Rows are points. Each copy is the shape, with its points in the same order, stretched, turned, moved and blurred by noise. Is it also mirrored, or only turned?
(in the rows, 128 means zero)

Shape (6 x 2)
[[109  77]
 [141 151]
 [122 117]
 [154 160]
 [104 119]
 [136 100]]
Copy 1 (6 x 2)
[[193  91]
 [103 157]
 [150 118]
 [ 83 167]
 [151 100]
 [156 133]]
Copy 1 is: only turned
Copy 2 (6 x 2)
[[ 64  89]
 [155 127]
 [114 102]
 [163 140]
 [122  77]
 [ 87 118]]
Copy 2 is: mirrored
Copy 3 (6 x 2)
[[ 99  99]
 [141 151]
 [118 127]
 [151 154]
 [ 97 139]
 [129 107]]
Copy 3 is: only turned
Copy 4 (6 x 2)
[[ 84 171]
 [141 116]
 [120 148]
 [138 105]
 [124 154]
 [ 87 139]]
Copy 4 is: only turned

Shape (9 x 4)
[[148 149 115 123]
 [144 148 133 127]
 [109 131  95 146]
 [143 166 123 111]
 [157  83 109 132]
 [148 160 146 123]
 [100  87 137 130]
 [ 94 111 107 159]
 [ 75 100 100 130]]
Copy 1 (9 x 4)
[[125 146 125 104]
 [133 153 124 125]
 [ 78 110 151 124]
 [141 161 130 102]
 [ 99  88 104 114]
 [148 170 121 127]
 [ 99  69 147 158]
 [ 69  87 157 151]
 [ 71  55 177 140]]
Copy 1 is: only turned
Copy 2 (9 x 4)
[[115 124 109 129]
 [120 141 111 129]
 [108 127 146 127]
 [109 142 102 121]
 [149  66 122 129]
 [119 159 100 130]
 [149 121 148 116]
 [121 131 161 134]
 [124 117 167 107]]
Copy 2 is: only turned
Copy 3 (9 x 4)
[[ 95 132 114 122]
 [110 130 126 114]
 [128 150  82 174]
 [ 98 138 122  91]
 [ 97 103 113 205]
 [118 129 141  90]
 [160 147 146 197]
 [164 154  98 196]
 [157 175  99 204]]
Copy 3 is: only turned

Shape (14 x 8)
[[147 105 114 132 123 130 141 117]
 [152 127  92 116 126 139 152  94]
 [128 139 124 106 166 127 135 113]
 [173 143 159 124 105 128  94 162]
 [113 113  81 134 150  93 133 100]
 [173 174 165 118  91 133  97 147]
 [115 116 133 120 104 119 156 127]
 [166 142 153 174 158 141 122 147]
 [110 108  97 114 119 155 115 136]
 [158 178 177 165 103 178  89 164]
 [149  99 104 115 160 127 140 127]
 [121 147  85 123 109 141 154 175]
 [163 149 121 175 139 140  99 143]
 [116  95  74  80 112 115 165 123]]
Copy 1 (14 x 8)
[[135 123 105 120 144 136 122 120]
 [170 129 107 135 132 129 107 101]
 [168 111 143 130 129 103  86 128]
 [108 101 141 180 168 147 182 124]
 [147 143  83 111 128 106  70 152]
 [115 107 149 214 153 141 193 100]
 [109 149 114 124 107 148 133 116]
 [142  68 133 130 166 100 169 143]
 [139 105 102 140 112 151  90 131]
 [116  49 141 210 140 127 209 107]
 [160 113 122  96 154 127  93 144]
 [152 127 106 129  98 168 145 163]
 [144  73 106 159 161 106 155 149]
 [149 169 101 101 106 171  80 133]]
Copy 1 is: mirrored
Copy 2 (14 x 8)
[[152  90 141 131 140 147  90 118]
 [169  90 136 135 168 171  88 116]
 [131 124 121 113 188 150 131 120]
 [106 173 155 139 109 105  94  89]
 [133  77 117 112 174 160 106 196]
 [106 192 136 161 110 118  98  79]
 [154 109  94 129  97 142 110 127]
 [ 85 108 145 158 168 105 115  73]
 [185 122 158 125 133 122 122 160]
 [112 180 147 195 115  79 142  58]
 [142  85 154 106 176 142  96 122]
 [182 105 105 147 145  88  99 152]
 [100 112 157 173 167 104 109 116]
 [204  87 123  98 135 150  79 176]]
Copy 2 is: only turned
Copy 3 (14 x 8)
[[121 134 115 127 127 160 130 100]
 [127 142 111 137 168 166 106  74]
 [156 144 103 109 169 140 136 106]
 [127 105 174 102 119 111 118 155]
 [122 175  70 119 147 156 107  88]
 [135 115 193 123 133  99  98 151]
 [135 155 140 125 118 163 131 118]
 [156  99 112 131 117 131 118 139]
 [100 147 116 112 175 153 144 128]
 [131  95 175 153 144  98 115 190]
 [139 125  93  99 148 168 137  92]
 [137 135 141 107 163 188  88 142]
 [125 112 109 136 138 124  92 142]
 [123 163 119  94 157 196 125  80]]
Copy 3 is: only turned
Copy 4 (14 x 8)
[[136 112 140 123 120 129 160 111]
 [139 127 163  96 122 119 180 110]
 [163 122 131  91 133  96 138 129]
 [132  97 182 152  98 121 106 144]
 [136 140  96 112 133  86 172 117]
 [114 101 205 131 111 121 102 158]
 [112 119 119 109 117 143 128 143]
 [172  87 146 164 156 123 131 126]
 [123 165 130 128 123 137 125  95]
 [120 105 194 162 153 143  72 138]
 [170 117 123 127 113 117 163 109]
 [124 175 138 137 109 155 126 167]
 [152 112 157 166 149 112 142 117]
 [126 161 119  90  83 139 166 127]]
Copy 4 is: only turned

Shape (13 x 9)
[[159 130 113  99 110 126 136 186 126]
 [189 123 136 146 141 104 154 104  68]
 [148 151 142 127 131 155 148 138 144]
 [126 130 135 133 149 106  99 177 136]
 [126 149 134 145  87 139 175 107 137]
 [ 95 151 135 127 121 127 166 115 134]
 [102 159 125 143 103 160 121 103 121]
 [181 123 120  95 138 131 146  99  90]
 [115 148 136 117 109 147 155 111 137]
 [104 144 168 128  98 160 161 118 114]
 [107 139 118 118 129 121 136 215 136]
 [125 102 129 116 114 127 125 171 151]
 [191  96 105 139 166 135 153 115  74]]
Copy 1 (13 x 9)
[[113 123 115 135  92 103 120  84  91]
 [194 138  90 164 159 160 134 119  85]
 [130  75 112 131 105 143 105 127 104]
 [139 124 182 134 103  88  83 127 108]
 [114 132  82 150 109 179 142 147 115]
 [ 99 145 101 118 113 160 128 141 127]
 [120 115 128 149 107 181 142 122 156]
 [157 124  73 126 138 142 166 100  94]
 [104 123 103 124 110 160 143 134 123]
 [ 99 128 124 165 140 197 145 133 105]
 [ 86 124 149 136  89  96  74  89 108]
 [102 125 134 148 115  87 119 140  99]
 [185  86  53 167 177 125 122 103  93]]
Copy 1 is: only turned
Copy 2 (13 x 9)
[[ 93 144 105 130 124 136 136 156 111]
 [146 117 178 138  93 159  93 215 159]
 [128 156 161 125 125 141 155 149 116]
 [134 167 101 107 102 123 118 126 103]
 [134 143 154 130 166 125 126 129 145]
 [135 158 142 114 153 148 123 119 156]
 [153 121 141  93 155 121 134 120  99]
 [120  99 182 141  92 176 130 202 139]
 [133 138 151 126 149 146 141 128 131]
 [165 133 136 138 159 159 143 141 132]
 [107 183  68  99 140 126 134 121 122]
 [124 144  86 136 122 118 144 113 114]
 [136 106 162 121  73 147 135 219 158]]
Copy 2 is: only turned
Copy 3 (13 x 9)
[[193 124  83 167 139 131 113 162 152]
 [114 153  82 132 133 214  74 114 146]
 [144 110  93 140  92 149 134 107 103]
 [132 135  87 159 154  78 135 146 155]
 [125 112 114  86  78 185 163 143 123]
 [106 157 123  97  96 144 164 130 105]
 [103 114 155 126  91 126 152 141 102]
 [148 144 129 149 133 195  66  95 109]
 [129 132 133 110  89 152 147 122 102]
 [120 154 123  98  61 162 133 125 112]
 [162 150  64 157 139  77 147 178 145]
 [165 110 107 121 144 106 119 154 158]
 [131 122  89 140 163 198  30 101 115]]
Copy 3 is: only turned
Copy 4 (13 x 9)
[[138 104  89  88 101 174 139  74 134]
 [177  72 126  95 142 111 120 130  66]
 [151 107 129  89 124 125 111 108 158]
 [122 112 124 140 111 138 146  75 141]
 [157 152 127  94 139 120  73 110 117]
 [134 148 142 113 116 131  88 124 125]
 [181 158 126 137 116  94  89 122 135]
 [154  86 106  73 123 115 146 161  98]
 [147 153 133  95 118 118 101 123 137]
 [186 161 160 102 112 115  97 108 118]
 [131 121 114 119  90 191 125  54 154]
 [134 139 113 113 123 159 149  82 139]
 [190  49 100 102 154 125 146 161 102]]
Copy 4 is: mirrored

Shape (17 x 12)
[[138 162 155 106 128 136 136 160 106 103 102 167]
 [ 94 107 116 122 140 157 149 171 150 119 158 144]
 [154  97 161 119 148 123  84 176 114 145 133 123]
 [122 121 143 151 133 103 134 117 163 112 104  91]
 [108 109 122 166 113 114 137 134  97 146 139  89]
 [163  92 157 130 151 141 105 120 151 141 116 117]
 [ 90 157 128 161 145  98 144 120 109 161 173 168]
 [141 170 150 163 146 119 140 172 152 154 125 170]
 [130 121 124 162 133 101 115 105 143 171 114  97]
 [140 173 110 131 128 105 123 118  93 122 149 106]
 [120 105 159 101 106 114 112 114 149  97 172 119]
 [155 120 121 153  86 154  69  98 161 134 157 170]
 [ 93 167 110 152 159 104  71  94 132  97 151 125]
 [ 95 111 152 178 119 161 109 163 118 104 121 128]
 [105 154  84 137 134 105  89 150 117  98 166 117]
 [143 126 151  98 110 175  71 174 172 157 107 155]
 [160  90  96 114 100 102 109 160 123 164  94 128]]
Copy 1 (17 x 12)
[[126 145 120 125  96 160 160 121 145 154 115 102]
 [205 134 133 142 103 110 117 137 103 158 136 127]
 [149 133 131 113 122 137 111 137 180 105 111  99]
 [104 145 151 121 122 105 102 109 102 136 105 109]
 [131 134 140 131 147  93 132  99 131 115 143 131]
 [132 117 156  94 116 126  94 147 139 120 110 112]
 [118 152 173 189 112 110 137 124 150 154 162 143]
 [125 152 166 136  68 100 130 111 158 175 130 104]
 [ 95 133 181 119 122 104  92 100 134 119 137 131]
 [ 77 143 125 145  98 121 145 127 137 108 124 153]
 [129 148 106 134 144 132 102 167 109 126 132 108]
 [154 168 180  93  93 143 115 164 113  93 176 106]
 [ 93 160 163 193  77 131 131 137 106  73 116 117]
 [176 139 148 130 107 110 154 117 108 104 126  64]
 [125 164 129 178  77 116 141 135 114  81 119 132]
 [158 108 135  87  68 156  80 126 144 121 161  68]
 [146 163 146  93 117 143  96  85 163 119 144 146]]
Copy 1 is: only turned
Copy 2 (17 x 12)
[[ 85 148 173 129  92 151 173  85 141 133 171 146]
 [117 105 148 151  77 156 139 142  80  87 103 101]
 [100 111 207 188 123 108 166 143 136 120  91 172]
 [156 135 107 157 111  90 127  93 117 165 126 129]
 [176 156 127 143 137 118 113 121 120  78  97 122]
 [130  94 187 167 121  93 147 129 135 173  98 149]
 [146 134 122 119 129  79 138 156 119  65 141 103]
 [105 113 179 163  71  87 159 115 169 104 153 114]
 [163 138 129 149 143  70 134 122 149 133  92 116]
 [132 171  90 140 133 126 138 129 156 103 153 147]
 [119 139 123 150 138 121 100 156  88 152 117 146]
 [104 127 159 129  75 109 141 197 140 148  87 127]
 [130 151  61 137  89  82 163 144  92 103 138 183]
 [135 137 162 144  57 122 140 108  86  98  91 165]
 [122 158  79 163  79 137 163 155 107  69 127 162]
 [ 30 118 199 166  83 144 173 126 149 147  63 137]
 [117 156 176 177 134 132 186 132 178 138  86 105]]
Copy 2 is: mirrored
